Rows are points. To make a cloud, some directions were put in groups of two or more. Within a group, all points are equally far from the middle, so they leave a hole (a ring in 2 directions, a hollow ball in 3). The other directions are filled evenly. Then the cloud was stretched, turned, moved and blurred a little. Count the holes, and give their numbers of directions, smallest first.
In the rows, zero is written as 128.

Cloud, 21 rows:
[[ 91  95 138]
 [ 70 159 138]
 [126 120 105]
 [115  91  88]
 [100 167 125]
 [147 194 112]
 [ 79 120 138]
 [ 92  68 140]
 [134 131 127]
 [133 140 137]
 [125 128 106]
 [109 131 133]
 [107 144 154]
 [ 99 116 131]
 [ 90 128 119]
 [ 93 107 135]
 [125 119 144]
 [ 88 175 124]
 [120 118 104]
 [122 202 149]
 [113  93 117]]
Holes: 0

Cloud (30 x 4):
[[171 101 142 124]
 [174 101 129 140]
 [ 91 156 148 117]
 [123 148 117 164]
 [ 93 156 157 100]
 [102 162 174 109]
 [155  98 158 105]
 [161 111 153 148]
 [135  83 118 145]
 [159  96 160 129]
 [172 104 135 146]
 [149  99 162  99]
 [142 179 106 131]
 [ 94 153 149 101]
 [159  94 104 144]
 [125  86 163  99]
 [ 99 121 176 141]
 [ 90 154 161 121]
 [ 93 155 144 107]
 [123  78 133 129]
 [128 171 108 145]
 [120  88 136 107]
 [158 102 113 163]
 [147  89 111 153]
 [150 155 139 155]
 [105 142 182 132]
 [134  95 110 120]
 [122 129 121 167]
 [140 174 102 124]
 [168 107 102 129]]
Holes: 2 (2, 2)

Cloud, 57 rows:
[[148 114 115 196 149 132]
 [103 172  86 141 172 142]
 [160  90 148 151  97 115]
 [117 122  95 172 133 152]
 [138 169 117 113  91 159]
 [137 116 131 134 165 153]
 [150  92 101 126 132 129]
 [139 150 106 146 115 183]
 [136 108 124 144  84 102]
 [104 120 133 142 193 114]
 [134  77 141 146 130  87]
 [123 132  60 116 114 149]
 [128 169 140 148 128 140]
 [165 119  92 139 146 122]
 [161 100 128 162 168 150]
 [150 141  89 164 142 169]
 [106 115 116 179  97 130]
 [109 114 140 108 137  90]
 [127 126  63 138  85 142]
 [127 177  99 141 126 165]
 [157 119 127 121 167 130]
 [121 145  96 145 157 159]
 [ 97 101 104 186 132 137]
 [136 159 112 169 123 118]
 [ 95 122 142 112 115  95]
 [110 166  84 155 119 140]
 [ 93 145  85 140 105 139]
 [ 87 149  95 150 149 137]
 [112 101 100 121 140 132]
 [149 128 183 155 136 125]
 [167 119 165 127 132 121]
 [106 178 105 178 146 120]
 [108 165  99 144 105 129]
 [125  62 133 108 116 115]
 [150 126 146 134 185 116]
 [134 117 114 176 163 164]
 [162 133 107 170 146 114]
 [179  92 148 165 134 131]
 [130  82 155  98 111 127]
 [157  90 158 157 122 108]
 [155 124 157 113 109 119]
 [127 135 151 139 160 162]
 [125 176 144 143 163 112]
 [104 153 111  91 104 118]
 [144  77 144 174 170 118]
 [133 131  95 187 136 137]
 [150 126 119 180 117 128]
 [127 134 155 126  98 129]
 [133 104 136 139 172 138]
 [121  78  86 149  92 103]
 [ 79 132 112 115 148 110]
 [140 181  76 120  93 168]
 [ 94 147  85 125 162 129]
 [153 109  79 132 127 131]
 [151 132 109 152 157 177]
 [113  99 116 165 129 161]
 [ 98  95 102 134  87 155]]
Holes: 1 (3)

Cloud, 86 rows:
[[141 111 134 105  93 125  89 119]
 [129 116 139 103  81 131 120 137]
 [125 130 110 134 122 128  66  96]
 [148 139 141 112 121  94  99  91]
 [178 100  61 152 121 154 122 129]
 [122  82  76 177 140 162 116 112]
 [126 162  94 129 104 122  97 138]
 [160 125 111 146 109 110 123 184]
 [176 163 152 161 141 110 105 136]
 [157 145 172 158 131 139 139 110]
 [153 156 124 141 165 151 118 128]
 [166 122 106 146 105  97 109 175]
 [181  81 138 143 112 160 139 148]
 [145  81 119 192 150 116 124 117]
 [132 106 109 133 113  92 103 177]
 [168  95  92 150  92 112 146 159]
 [170 106  70 155  86 129 145 123]
 [154 142 133  99 160 106 133 117]
 [ 96 113 143 134 112 132 169 125]
 [174  70 106 166 125 166 145 107]
 [135 119 110 147 102  74 109  91]
 [119 108 125 142 105 165  90 146]
 [120 114 118 159 125 186 140 125]
 [143 100 116 187 130 126 157 150]
 [139 156 162 152 177 125 118 121]
 [144 121 182 167 116 112  76 120]
 [130 117  99 101 116 160 135 137]
 [153 118 102 168  89 104 129  83]
 [161  91  68 120 113 136 146 119]
 [153 123 101 104 102  95 128 112]
 [128 153 150 153 105 100  74 159]
 [154  90  63 121  95 141 129 127]
 [125 149 160 189  93 117 105 153]
 [110 114  96 156 101 175 129 153]
 [158 103 152 124 106 133  72 131]
 [ 95 146 150 178 134 139  93 115]
 [140 110  71 162 138 166 144 106]
 [159 130 143 117  79 127 138 129]
 [147  53  95 157 136 130 119 108]
 [148 133 100 133 114  83 147 145]
 [140  98 138 174  90 177 132 134]
 [127  97  66 146 155 129  90 118]
 [157 135  78 151 112 126  77 106]
 [183 125 155 123 164  91 104 118]
 [116 105 135 166 139  74  93 118]
 [146 145 134 143 105 105  80 173]
 [ 85  99 104 144 103 110 101 103]
 [142 113  76 139 101  98 118 165]
 [160 127  78 155 102 103 119 158]
 [100 142 135 157 171 141 137 135]
 [148 159 150 100 113 109 121 146]
 [138  57  88 160 112 163 131 111]
 [ 69 117 110 164 100 109 127 146]
 [138 143 116 151 163 150 134 157]
 [134 109 122 112 180 101 117 133]
 [ 82 113 112 140 146 141 155 128]
 [130 110 114 150  56 125 137 107]
 [101 148 157 130 136 103  80 106]
 [116 124 118 171 167 115 147 137]
 [114 141 146 147 161  77 110 103]
 [131  77 160 154 119 102 107 113]
 [137 126 142 108 159  83  93 103]
 [118 129 151 115  98  90  99 109]
 [116 177 110 141 123 123 134 127]
 [160 115  97 153 158 120 133 162]
 [134  91 111 155  52 134 125 116]
 [126 132  72 129 130 102  83 130]
 [146 106 108  98 153 147 135 111]
 [121 126  82 119 152 127  81 124]
 [147 109  77 114 127  87 111 134]
 [141  92 159 115 165 119 109 119]
 [111  79 134 157 104 106 118  97]
 [132 105  64 142 111 135 112 164]
 [130  96  98 121 104 175 134 132]
 [148 141 126  97 125 142 145 135]
 [130 142 124 125  98 100 109  88]
 [145 122 110  95 102 145 136 132]
 [119 131 138 158 111 167 152 106]
 [114  72 121 149  90 103 126 134]
 [163 107 172 155 173 126 106 120]
 [141 124  90 102 111 118  97 106]
 [143 163 170 140 138 105 144 126]
 [184  74 106 136 117 120 128 157]
 [177 124 128 143  84 140  98 159]
 [140 116 132 181 175 135  96 138]
 [134 132  99 165 101 121  97  74]]
Holes: 2 (4, 4)

Cloud, 91 rows:
[[136 107 156  91 127 100 107 143 138]
 [178 144  97 150 117  86 167 120 107]
 [ 86 144 173 128 143 113 132 108  87]
 [ 92 137 115 179 134  97 145 125 125]
 [ 98 131  83 119 181 128 118 120 104]
 [151 120 126 130 114 150 159 137 133]
 [101 128  96 126 138 125  99 118 140]
 [131  98 160 122 111  83 120 116 163]
 [110 148 160 114  91  94  93 102 136]
 [ 64 158 150 107 122  95 135 140  98]
 [163 145 158 152 101 117 152 126 160]
 [ 95 159 146 139 160  97 141 122 130]
 [ 88 152 163 134 104 106 127 145 114]
 [112 109 153  89 141  80 119 101 125]
 [140  88 143 151 132 155 132  88 139]
 [ 74 110 108 125 152  81 146 110 117]
 [ 83 153 106  98 167 112 144 165  74]
 [150 134 120 102 108 133 150 145 138]
 [150 136 113 163 138  91 110 120 145]
 [121 137 117 103 153 146 182 125  79]
 [125 176 132 156 133 122 141 117  66]
 [133 136 130  74 114  95 143 139 139]
 [122 156 121 129 146 155 165 152  63]
 [143 172 130 141 159 107 173 114  82]
 [159 148 121 141  94 125 156  77  90]
 [139 101 111 166 175 114 138  76 100]
 [168 138 106 195 148 124 173  92  99]
 [112 125 102 109 112 110 167 111 108]
 [131 148 133 108 128 115 162 123  47]
 [114 147 131 117 155 126 116 167 101]
 [146  94 136 110 105  99 127 125 158]
 [ 69 140 116 114 173 110 168 120  77]
 [ 66 121 117 106 160 106 119  87  92]
 [128 155 117  98 157 138 134 126 120]
 [ 86 151 161 132 143 137 136 138  91]
 [ 97 135 104 105 159  80 136 150 122]
 [121 166 135  90 150 137 157 151  97]
 [ 78 113 144 137 165  97 163 122  91]
 [192 129 155 155 111 125 154 133 107]
 [119 173 146 143 103  69 133 142 116]
 [125 139 145 129 123 124 147 185 107]
 [109 148 151 112  76  74 125 114 118]
 [160 116  87 186 158 122 149 102  88]
 [106 111 140 139 147  75 107 112 115]
 [113 118  81 146 178 124 176 134  67]
 [132 154 155 142 152 102 140 122 145]
 [110 150 147  96  95  92 141 135  71]
 [117 119 131  83 137 128 132  94 132]
 [188 151 145 171  86 115 165 123 129]
 [146 152 130 102 123 133 171 164  61]
 [ 92 140 152 133 165 144 118 107 128]
 [114  88 119 146 163 103 142  70 104]
 [160 115 156  84 121 101 138 132 108]
 [134 134 183 114 117  80 145 146 133]
 [156 154 131 170 134 143 171 145 117]
 [162 143 125 104 142 129 116 130 105]
 [150 169 135 176 111  96 150 127  87]
 [186 147 153 142  91 119 121 138 145]
 [128 114 125 122 188 120 146 124  82]
 [107 135 150 139 104  61 115 123 137]
 [ 89 126  96 133 146 147 139 111 105]
 [152 146 119  89 114 113 172 147 118]
 [163 134 105 145 138 161 139  96 132]
 [100 138 137  90 148 118 118  87 131]
 [186 142 119 127 139 149 137 124 115]
 [128 167 116 163 160  86 154 131  86]
 [118 166 102 137 113  67 168 150  87]
 [ 84 110 135  76 154 110 103 118 113]
 [136 137 135 161 114 115 166  89 141]
 [162 148 114 143  90 119 106 132 126]
 [ 77 111 139 111 147  92 129  78 122]
 [117 142  98 138 173 114 181 113  49]
 [114 119  98 114 125 116 101 118 145]
 [135 123  98 146 176 153 166 137  70]
 [151 120 126 132  99 136 164 155 120]
 [ 79 100 153 130 149  91 136  90 116]
 [100 142 132  95 168 139 169 129  68]
 [173 118 122 128  83 121 150 147 106]
 [ 96 123 152 117 113 119  84  94 148]
 [105  86 129 100 142 126  97 100 123]
 [142 161 148 148 144 105 152 100  74]
 [104 145 176 134 127  97 100 115 128]
 [149 151 103 141 107  65 153 131 122]
 [151 156 126  87  96  83 141 157  99]
 [123 167  96 122 158 127 172 113  91]
 [117 119 144 113 129 114  88 137 156]
 [166 120 156 162 132 130 146  68 142]
 [158 154 145  82  92 110 137 151  95]
 [ 81 125 154 142 111  76 122 110 121]
 [154 128 175 139 117 120 146  80 150]
 [151 151 102 153 140 155 141  71 102]]
Holes: 2 (3, 6)
